Rows are points. The ring and each string are closed loops that go straight from each point to the next, and from the last back to the first. Before rounding, they use only three directions, however many columns there are. Count how often each string passes through the ring. Passing back the other way cancels.

Ring:
array([[ 1.61,  0.22, -0.01, -2.08],
       [ 0.72,  0.95,  1.93, -2.22],
       [-0.54,  1.39,  3.06, -1.79],
       [-1.04,  1.55,  2.61, -1.48],
       [-1.25,  1.29,  0.74, -0.88],
       [-0.82, -0.32, -1.33,  0.15],
       [-0.15, -1.87, -2.12,  0.80],
       [ 0.88, -2.56, -2.39,  0.56],
       [ 1.65, -1.72, -2.06, -0.56]])
String:
array([[-0.35,  1.30,  4.45, -2.07],
       [-0.67,  2.77,  3.93, -2.72],
       [ 0.09,  1.91,  0.07, -2.11],
       [-0.33, -0.57,  1.19, -0.40],
       [-1.39, -0.27,  2.67, -0.08],
       [-2.04,  1.39,  1.69, -0.54],
       [-1.89,  1.77, -0.27, -0.60],
       [-0.92,  2.11, -2.63, -1.14],
       [-0.26,  0.75, -2.25, -0.78],
       [-0.07, -0.67, -0.31, -0.29],
       [-0.49, -2.72, -0.43,  1.32],
       [-0.23, -4.53, -1.66,  2.48],
       [ 0.95, -3.04, -3.71,  1.01],
       [ 1.61, -1.51, -4.04, -0.37],
       [ 0.60, -0.29, -0.96, -0.91],
       [ 0.33, -2.01,  0.47,  0.16],
       [ 1.61, -2.14, -0.62, -0.48],
       [ 3.25,  0.26, -2.33, -2.90],
       [ 2.85,  2.03, -1.86, -3.82],
       [ 0.87,  0.98, -0.65, -1.95],
       [ 0.11, -0.77,  1.35, -0.61],
       [ 0.05, -0.04,  3.37, -1.34]])
Times through: 4

Ring:
array([[ 1.82, -0.06, -1.40, -0.05, -2.49, -2.10, -1.88,  0.16, -0.37],
       [ 0.19, -0.15,  0.47,  0.45, -1.00,  0.10, -1.62,  0.52,  1.89],
       [-1.41,  1.16,  2.34, -1.31,  2.49,  1.23, -0.34, -0.06,  2.03],
       [-1.03,  1.43,  1.59, -2.73,  2.82, -0.03,  0.33, -0.50, -0.08],
       [-0.20, -0.66, -0.37, -2.53,  0.04, -1.43,  0.44,  0.13, -1.94],
       [ 1.73, -0.95, -2.14, -1.08, -2.81, -2.87, -1.01,  0.25, -2.19]])
String:
array([[ 1.47, -0.19, -1.97, -2.62, -1.33, -3.34, -0.17, -0.29, -3.51],
       [ 0.30, -3.95, -2.34, -1.42, -3.78, -2.20,  0.41,  1.40, -3.01],
       [-0.52, -2.90, -0.63, -0.70, -2.23, -0.50, -0.02,  1.32, -0.57],
       [ 0.23, -0.36, -0.25, -1.26, -0.61, -1.07, -0.55,  0.23, -0.52],
       [ 1.95,  1.10, -1.76, -2.54, -0.74, -3.50, -0.70, -0.78, -3.08],
       [ 1.21, -1.56, -2.42, -2.57, -2.26, -3.36,  0.22,  0.22, -4.02],
       [-0.46, -3.17, -1.24, -1.86, -2.13, -1.38,  0.74,  1.16, -2.34],
       [-0.52, -1.57, -0.19, -1.54, -0.77, -0.68,  0.17,  0.69, -0.87],
       [ 0.42,  0.95, -0.07, -2.23,  0.67, -1.55, -0.34, -0.45, -1.20],
       [-0.66, -1.08,  0.35, -1.17, -0.32, -0.16, -0.13,  0.62,  0.07],
       [-1.77, -0.89,  1.33, -2.14,  1.38,  0.59,  0.78,  0.51,  0.04],
       [-1.37,  2.81,  2.39, -3.71,  4.75,  0.12,  0.70, -1.13, -0.17],
       [-0.12,  3.66,  1.69, -3.12,  3.94, -0.76, -0.28, -1.47, -0.16],
       [-0.08,  1.00,  0.68, -1.65,  1.04, -0.60, -0.54, -0.27,  0.10],
       [-0.02,  2.63,  1.32, -2.21,  2.60, -0.58, -0.62, -0.95,  0.30],
       [-1.24,  3.92,  3.21, -2.64,  5.20,  0.92, -0.27, -1.30,  1.78],
       [-2.20,  1.97,  3.41, -1.97,  4.28,  1.96,  0.12, -0.36,  2.46],
       [-1.50,  2.90,  3.00, -2.44,  4.50,  1.09, -0.06, -0.87,  1.69],
       [-0.22,  3.41,  1.79, -2.73,  3.68, -0.46, -0.43, -1.29,  0.31],
       [-0.05,  0.70,  0.52, -1.60,  0.74, -0.66, -0.51, -0.16, -0.03],
       [-1.70, -1.64,  1.18, -1.15,  0.30,  0.92,  0.34,  0.97,  0.81],
       [-2.10, -0.30,  1.76, -2.90,  2.52,  0.66,  1.21,  0.20, -0.26],
       [-1.26,  0.53,  0.94, -3.96,  2.72, -0.77,  1.37, -0.43, -2.02],
       [-1.42, -2.34,  0.17, -2.11, -0.27, -0.18,  1.00,  0.96, -1.17],
       [-0.50, -1.45, -0.07, -1.33, -0.75, -0.54,  0.01,  0.69, -0.53],
       [ 1.46,  1.88, -0.82, -2.59,  0.49, -2.75, -0.69, -0.98, -2.18]])
Times through: 1
String:
array([[-0.78, -0.14,  0.90, -1.44,  0.73,  0.06, -0.15,  0.26,  0.40],
       [ 0.56,  2.68,  0.59, -2.60,  2.16, -1.49, -0.59, -1.13, -0.77],
       [-0.02,  3.46,  1.22, -3.87,  3.92, -1.39,  0.19, -1.58, -1.38],
       [-1.25,  1.17,  1.30, -3.89,  3.24, -0.57,  1.17, -0.63, -1.55],
       [-0.98,  0.44,  0.62, -3.85,  2.30, -1.06,  1.23, -0.41, -2.22],
       [-0.04,  0.68, -0.16, -3.54,  1.39, -1.90,  0.67, -0.56, -2.62],
       [ 0.28,  0.08, -0.77, -3.35,  0.45, -2.31,  0.60, -0.36, -3.07],
       [ 0.89,  0.88, -0.68, -2.42,  0.18, -2.24, -0.36, -0.53, -1.98],
       [ 0.08, -0.88, -0.43, -1.44, -0.84, -1.14, -0.26,  0.39, -0.92],
       [ 1.17,  0.88, -0.84, -2.00, -0.28, -2.30, -0.71, -0.48, -1.70],
       [ 2.18,  0.67, -2.15, -2.27, -1.45, -3.72, -0.83, -0.61, -3.23],
       [ 2.25, -1.53, -3.14, -1.43, -3.75, -3.86, -0.82,  0.30, -3.55],
       [ 1.59, -2.64, -2.73, -0.53, -4.33, -2.82, -0.88,  0.96, -2.36],
       [ 0.45, -2.21, -1.19, -0.34, -2.80, -1.24, -0.73,  1.02, -0.67],
       [ 0.70,  0.23, -0.41, -1.16, -0.64, -1.40, -0.90, -0.02, -0.52],
       [ 0.23, -1.65, -0.62, -0.26, -2.09, -0.79, -0.83,  0.88,  0.00],
       [ 0.99, -2.19, -1.43,  0.68, -3.72, -1.24, -1.53,  1.15,  0.14],
       [ 2.83,  0.46, -1.97,  0.69, -3.39, -2.69, -2.79, -0.01, -0.11],
       [ 2.37,  1.71, -1.05, -0.08, -1.52, -2.30, -2.48, -0.53,  0.11],
       [ 1.68,  2.04, -0.35, -0.78, -0.24, -1.84, -1.90, -0.69,  0.09],
       [ 1.09,  0.96,  0.23,  0.81, -1.11, -0.44, -2.41,  0.09,  2.14],
       [-0.84, -1.62,  1.15,  1.47, -1.52,  1.57, -1.54,  1.39,  3.42],
       [-1.49, -2.36,  1.19,  0.73, -1.22,  1.67, -0.69,  1.58,  2.64],
       [-2.40, -2.24,  2.48,  1.41, -0.38,  3.20, -0.84,  1.81,  4.56],
       [-1.50,  0.96,  2.81,  0.12,  1.92,  2.18, -1.13,  0.32,  3.89],
       [-0.55,  2.50,  2.19, -1.15,  2.68,  0.67, -1.06, -0.60,  2.18],
       [-1.05,  2.79,  2.78, -1.48,  3.59,  1.13, -0.76, -0.70,  2.43],
       [-2.80,  0.97,  3.78, -1.22,  3.79,  2.87,  0.10,  0.22,  3.47],
       [-2.42, -0.33,  2.65, -1.22,  2.24,  2.08,  0.30,  0.61,  2.27],
       [-0.60, -0.36,  0.68, -1.18,  0.25, -0.04, -0.32,  0.37,  0.44]])
Times through: 1
